Each wall is flat, endless, passes through zero and stands at right angles to its row. A trip goes straight from one point to another. Which walls does it cross, in order?

Walls:
(1): [-0.18 -0.08]
(2): [-0.23 -0.09]
(3): [ 0.33 -0.18]
Trips:
[0.05 0.28] to [0.14 0.75] => none
[-0.10 -0.41] to [ 0.29 -0.35] => 2, 1
[-0.19 -0.02] to [-0.30  0.46] => none
[-0.03 -0.63] to [ 0.45 -0.15] => 2, 1

Walls:
(1): [-0.39  0.70  0.01  0.21 -0.25  0.00  0.01 -0.16 -0.40]
(2): [ 0.69  0.19  0.08 -0.02  0.17  0.02 -0.12 -0.02  0.11]
(3): [ 0.16 -0.06 -0.04 -0.13  0.36  0.49 -0.68  0.26 -0.24]
(4): [ 0.11 -0.17  0.24  0.12 -0.02 -0.02 -0.02 -0.08 -0.21]
Trips:
[-0.05  0.41  0.38  0.06  0.08  0.20  0.06 -0.26  0.07] to [-0.45  0.07 -0.16 -0.22  0.55  0.13  0.83 -0.64  0.13] => 4, 2
[-0.77 -0.19  0.42 -0.15 -0.43  0.14  0.42  0.23 -0.69] to [-0.32  0.47 -0.16  0.12  0.14  0.18  0.25 -0.07 -0.43] => 4
[ 0.09  0.52  0.21  0.07 -0.37 -0.16 -0.31  0.14 -0.58] to [ 0.00 -0.45 -0.26 -0.44  0.19 -0.33 -0.48  0.38 -0.17] => 1, 2, 4
[-0.09 -0.40  0.01  0.40 -0.65  0.02 -0.47 -0.04  0.35] to [ 0.28 -0.02  0.28 -0.26 -0.06 -0.18  0.20 -0.58  0.34] => 2
[-0.58 -0.48  0.39 -0.70 -0.02 -0.35 -0.22  0.15 -0.58] to [-0.11  0.13 -0.36  0.11 -0.21 -0.35  0.35  0.02 -0.02] => 1, 3, 4
[ 0.04 -0.53 -0.30  0.62  0.39 -0.26 -0.60 -0.06  0.68] to [-0.27  0.24  0.35 -0.48 -0.03  0.19  0.19  0.13 -0.38] => 2, 4, 1
